Each point is reached from the start by the listed moves, each made 0, 1 or 2 times, or once backwards (-1), plus a little noise. Say if it took an odd or an even number of moves. Then give how often each move was made.

Moves:
(1): [19.3  1.6  2.0 -0.2  2.1]
(2): [-0.3 23.5  3.7 -1.7  5.7]
(3): [-1.5 -1.7 26.2 -1.2  0.2]
Start: [-1.9 10.4 -5.3  3.7  1.0]
Points:
[33.1 34.8 54.3  0.6 11.2] => odd (2, 1, 2)
[-6.1  7.8 47.0 -0.3  3.0] => even (0, 0, 2)
[ 15.8 -13.0  19.7   5.4  -1.2] => odd (1, -1, 1)
[37.6 36.8  2.5  1.7 12.2] => odd (2, 1, 0)

Moves:
(1): [19.5 -1.4  0.4  1.1 -4.1  1.5 -0.1  0.3 -2.2]
(2): [ 4.8 24.3  1.9 -1.0  0.9 -1.0 -3.3 -3.7  4.0]
(3): [ 0.5 -0.5 25.8 -2.5 -1.3 -3.7  1.4 -1.4 -0.1]
(4): [-0.7  0.6  3.4 18.4 -2.2 -3.0 -0.7  4.1 -2.0]
(5): [ 6.4 -2.2  0.5  3.9 26.2  1.3 -1.3 -1.7 -1.5]
(6): [-1.1  1.5  1.8  3.5 -0.7 22.2  1.2 -3.6  1.4]
(7): [ 0.0  2.3 -1.9  1.1  2.2 -0.7 21.6  7.2  2.2]
(8): [-1.4  0.8  5.4 -3.7  1.3  7.2 -6.8 24.8 -0.5]
(9): [ 1.0 -5.4 -0.1  2.0  0.3 -1.7 -4.3 -0.6 22.0]
Start: [ -1.3  -8.0  -3.2  -5.2 -15.3  -7.3   5.4 -11.6  11.4]
Points:
[  1.0 -42.2  24.2  20.6  10.0 -16.7  22.0   1.3  48.4] => odd (0, -1, 1, 1, 1, 0, 1, 0, 2)
[-12.9 -40.9  34.4  33.9  36.1  -6.6 -26.5  12.6  22.8] => even (-1, -1, 1, 2, 2, 0, -1, 1, 1)
[  6.2 -11.0  35.1 -28.7 -11.2 -41.0  35.3 -33.1  14.5] => even (0, 0, 2, -1, 0, -1, 1, -1, 0)
[ -9.1  19.7   3.7   9.8  17.7 -27.1  35.2  32.9  17.8] => even (-1, 1, 0, 1, 1, -1, 2, 1, 0)
[ 14.5   6.3  40.0 -19.2   9.2 -20.3   8.3 -50.6  37.4] => odd (0, 1, 2, -1, 1, 0, 0, -1, 1)
[ 30.4 -44.9  48.6 -30.9 -50.5  -5.9  -0.4  11.6  48.9] => even (2, -1, 2, -1, -1, 0, 0, 1, 2)

Moves:
(1): [14.8 -2.6 -1.4 -6.8  1.5  3.9 -1.4  3.5 -3.1 -3.0 -0.6  0.8  1.6  3.9
 -0.3 -2.7  2.9  2.1  0.4]
(2): [  4.0  23.4   0.2 -15.7   5.9   4.6  -1.9  -3.2  -2.6  -2.2  -8.5  -9.3
  -4.6  -7.3  -9.7   8.7  10.7  -0.2  -1.1]
(3): [-0.6 -0.7 12.0  3.6 -3.2  1.1  2.3  5.0 -2.6 -4.5 -1.6 -7.7  3.5 -4.8
 -3.8  3.4  0.8  3.7 -0.9]
(4): [  2.6   1.5   3.5  19.7   6.5  11.5  -6.9  -2.5  -1.9   8.7  -1.1  -7.0
 -10.8  14.8   3.8  -6.7   8.8  -0.7  -4.5]
(5): [ 5.5 -0.1  8.5 -6.9 18.6  4.8 -0.3  4.3  9.6 -3.2 -4.4  3.1 11.9  8.3
  9.8  4.2  6.5 14.2 -2.0]
(6): [-6.6  4.5  6.3 -1.7 -9.5 20.3  7.1 -9.2  0.9 -7.3  4.0 -4.4 -2.5 -6.2
  4.8 -5.7  5.2  2.1 -0.9]
(7): [ 4.3  5.3 -0.3 11.7  8.4  0.5 13.1 -2.4 -2.3  1.7  4.5  4.7 -0.3  0.7
 -2.8  2.3 -6.5 -3.8  2.3]
(8): [-2.1 -2.2 -8.2  2.1  1.5 -1.7  2.9 11.8 -0.6 -2.0 -2.9  3.9 -3.1  3.1
  0.5 -2.3  1.3  6.1  2.8]
(9): [ 8.0 -7.3  4.6 -1.2 -2.5  4.2  3.9  4.6 15.5  2.6 -1.8  1.8  3.8 -4.6
 -6.3  6.8  3.2 -1.0  9.4]
(10): [ 1.6  3.2  3.5 -0.1  5.2  4.6  2.5  8.8 -7.9 24.1  8.4 -4.2  1.0 -0.1
  4.5 -0.3  3.8 -0.1  8.2]
(11): [-2.1 -0.1  0.4  4.0 -3.2  2.3 -2.7  3.6  2.5 -0.7 19.2 -0.3 -1.3  4.0
  2.4  0.9  3.3  0.2 -3.7]
(12): [-1.6 -0.8  4.6 -0.5 -0.4  0.2 -4.2  0.0 -3.3  2.6 -0.5 13.1 -6.5 -0.6
 -3.5  3.5 -2.1 -1.0 -6.2]
(13): [ -2.9  15.7   6.3   4.8 -12.9   4.0  -8.0  12.3  -0.5  -7.5   2.3  21.2
  17.2   2.5  11.9   1.3   4.2 -17.0   0.5]
(14): [ -0.6  -1.7   7.2 -14.5  -4.1  13.3   8.4   6.5   8.3  -2.3  -3.9  -9.1
  -1.1  16.7  -1.4   3.9  -7.0  -5.2 -10.6]
(15): [  2.4  -1.5   5.0   7.9  -5.9  -6.9   6.3  -1.1   3.0  -3.2   3.6  -4.5
 -16.6   0.0  19.9   2.0   7.4   1.1  10.4]
(16): [ -0.6  -0.2  -3.0   2.1   6.8   8.8  -1.9  -2.8 -12.8  -0.3  -2.1  -1.3
   2.1  -5.4   3.1  12.8   4.5 -11.1  -1.3]
(17): [ 1.2 -7.8 -1.6 -8.1 -2.3 -8.7 12.5 -5.0 -1.6 -1.3 -5.2  4.1  4.8  2.4
 -7.4  1.6 12.2 -2.4  0.6]
(18): [  2.4   7.4  -4.0   2.8 -10.0  -1.7  -4.2  -6.3   1.3   7.6  -4.9   2.6
   1.0   4.8   3.1   7.3  -7.2  13.0  -6.0]
Start: [  0.2 -10.5  -2.1   3.8  -9.5   5.2   1.3   6.1   0.0   1.1  -8.5   5.3
  14.5   9.9   0.3 -11.4  -1.6   7.6  -8.1]
Points:
[ -4.6   4.8  11.1  34.2  -3.1  65.0  -2.0  34.7 -16.9   2.6 -49.2 -52.6
  -6.1  67.6  18.1  -8.9 -11.8  24.0 -42.3] => even (0, 0, 2, 2, 0, 0, 0, 2, -1, 0, -1, -1, 0, 2, 0, 1, -1, 1)
[ -0.7 -52.2   2.8  76.1  12.3  35.7 -16.6  19.9 -30.2  -4.5  38.3 -61.2
 -52.2  42.2  70.1 -25.9  35.4  12.2  -2.4] => even (1, -1, 1, 2, 0, 0, -1, 1, -1, 0, 2, -1, -1, 0, 2, 2, -1, -1)
[ -0.3  34.2  21.2 -64.9  -4.1 -25.3   2.5  30.8  18.7  13.9 -29.7   0.0
  14.5  37.4  15.0  35.0  19.7  75.7 -29.7] => even (-1, 2, 1, -1, 2, -1, -1, 1, -1, 1, 1, 1, 0, 1, 1, -1, 1, 2)
[ 29.4 -42.0  14.6  24.1  26.0 -13.1  40.2  27.2  36.7 -10.7  30.7  21.1
 -13.0  32.4  52.4 -13.7 -21.7  72.4  10.4] => odd (1, -1, 0, -1, 2, 0, 2, 1, 0, 0, 1, 1, -1, 0, 2, -1, -1, 0)
[ 33.3   4.2 -31.5 -19.6 -34.1 -25.3  37.8  14.3 -29.3 -28.6 -70.3 -11.5
  19.8  38.8 -42.4   8.5  -4.3  27.2 -26.9] => odd (2, 1, 2, 0, -1, -1, 1, 2, -1, -1, -1, -1, 0, 1, 0, 0, 2, 2)
[  2.6   6.2   4.5  -6.3 -34.3 -30.2  40.2  38.9   5.3  21.1  41.9  20.1
  29.6  36.1  65.5  -9.8  41.4  34.0  18.5] => even (0, 0, 0, -1, 1, 0, 0, 1, -1, 2, 2, -1, 1, 0, 2, -1, 2, 1)
[ 20.1 -16.3   1.7 -46.4 -17.1  54.9 -15.2  38.7  15.2 -10.2  -2.2 -28.3
  32.8  52.5  -7.6 -17.2 -19.5   6.1 -39.4] => odd (2, 0, 0, 0, 0, 0, -1, 0, 0, 0, 1, -1, 0, 2, -1, 0, -1, 0)
[ 42.0   2.5  -0.6 -24.0  31.2  49.6   1.3  41.1  -3.7 -15.0 -30.9  13.2
  61.6  25.0 -15.7  -2.9  56.1 -14.0  -1.7] => odd (2, 1, 0, 1, 1, 0, 0, 1, 1, 0, 0, -1, 1, 0, -1, 1, 1, -1)
